Each row is a point. To make a cloud, some directions were put in groups of two or more. Within a group, all points are equally far from the middle, so they leave a hole (a ring in 2 directions, a hollow ball in 3). The other directions are filled evenly. Then the cloud was stretched, turned, moved and blurred a little. How many holes are there, and how many directions does each take, smallest first?
In the rows, 128 means zero.

Cloud:
[[ 70 121]
 [ 84 157]
 [118  85]
 [ 86 159]
 [129 162]
 [ 84 157]
 [109 165]
 [ 89  95]
 [124  84]
 [ 70 124]
 [113  85]
 [ 78 151]
 [137  87]]
Holes: 1 (2)

Cloud, 22 rows:
[[ 93 180 160]
 [ 89 123 103]
 [121 117  81]
 [168 156 180]
 [179  86  99]
 [120 106 170]
 [105 162  99]
 [186 134 119]
 [175 171 107]
 [137 121  82]
 [190 126 141]
 [148  95  78]
 [ 99  94 157]
 [189 145 125]
 [ 89 174 127]
 [181  74 140]
 [166  95  87]
 [ 89  82 141]
 [ 99 117  90]
 [120 107  79]
 [158 153  95]
 [185  92 115]]
Holes: 1 (2)

Cloud, 21 rows:
[[140 169  97]
 [147 104 171]
 [115 169  88]
 [183  99 164]
 [180 139 114]
 [158 156 154]
 [183 125 153]
 [ 83 143 168]
 [115 192  95]
 [ 93 158  85]
 [101  79 116]
 [170 156 132]
 [ 97 157 173]
 [ 75 133  97]
 [ 56 157  98]
 [155 137  91]
 [ 72 143 162]
 [ 77 114 108]
 [131 112  82]
 [108  73 142]
 [ 77 129  97]]
Holes: 1 (2)

Cloud (31 x 4):
[[ 94 157 113  79]
 [104 203 136 144]
 [141 146  65 126]
 [ 67 144 185  97]
 [145 181 118  95]
 [ 75 152 144  79]
 [ 96 203 133 142]
 [121  96 147 167]
 [178 122 140 116]
 [110 133 184 174]
 [153 180 125  99]
 [118  86 141 104]
 [155  97 133 149]
 [123 199 134 106]
 [133  90 139 156]
 [118 203 140 115]
 [139 146  66 146]
 [129 176 148 177]
 [169 139  87 132]
 [106 188 123  92]
 [ 97 205 133 142]
 [ 92 117  90  92]
 [117  96 153  91]
 [109 140 192 168]
 [140 136 140 182]
 [ 86 121  68 127]
 [141 170 100  93]
 [119 144 181 176]
 [160 144  76 130]
 [ 93 136 205 101]
 [160 181 164 111]]
Holes: 2 (2, 2)

Cloud:
[[139 174  78 149]
 [131 128 139 160]
 [121 126 103 185]
 [121 118  92 190]
 [149  81 145 153]
 [162 166 117 127]
 [159 214 177 129]
 [ 98 197 150  88]
 [162 170 126 130]
 [107 160 105  86]
 [123 150 122 133]
 [109 116 124 162]
 [130 124 152  93]
 [132 141 144  63]
 [184 171 139  99]
 [145 111 116  56]
 [129 213 180 102]
 [ 57 150 135 226]
 [ 89 145 184 154]
 [131 166 142 157]
 [108 166 134 126]
 [133 139 133  63]
 [142 172 122 128]
 [184 120 114 116]
 [107 122  87  88]
 [118 174 190 107]
 [167 155 133  79]
 [205 144 124  96]]
Holes: 0

Cloud:
[[134  96 136 177 139  73]
 [167 125 133 113 143 181]
 [108  54 109 113 168  99]
 [151 129 131 115  88 190]
 [117 168 142  84 167 112]
 [140 123 108  77 181 129]
 [135  69  96 161 187 143]
 [112  68  96 149 114 164]
 [142 156  77 123 131  76]
 [113  49 137 130 149  90]
 [122 137 171 110  68 135]
 [142  69  95 171 173 117]
 [ 94 117 106 172 104 129]
 [160 121 141 165 103  69]
 [108 117 111 171 179 128]
 [108 139 184 162  62 114]
 [ 82 101 133 108 201 114]
 [ 71 132 122  98 117 106]
 [166 140 135 148 101 190]
 [112 116 189 132  76 145]
 [173 114  65 111 129 123]
 [121  58 132 175 105 183]
 [122 133 108 105 146 192]
 [160 119 137  89 146 112]
 [133 100  89  77 168 109]
 [165  68 133 174  65 160]
 [108 162 156  90 124 163]
 [ 95  76 126 115 188  88]
 [104  78 118 146 164 189]
 [190 126 112 132 144 153]
 [129 142 151  99  74 105]
 [ 94 155 103 107 124  64]
 [143  26 123 140 152 119]
 [194  80 128 135 139 146]
 [198  99  96 116 112 128]
 [104 117 167 178  68 102]
 [ 91 147 121  91 193  90]
 [186 145 111 146 115  90]
 [104  91 108 151 145 189]
 [180  58 131 131  99 127]
 [ 83  65 146 138 122 168]
 [110  89  95 168 106 148]
 [188  79 118 165  71 132]
 [ 79 118 130 110 199  92]
 [168 140 126 159  65  92]
 [141 135 124  79 130  86]
 [105  49 149 147 101 159]
 [186  87 115 120  84 138]]
Holes: 3 (2, 2, 2)
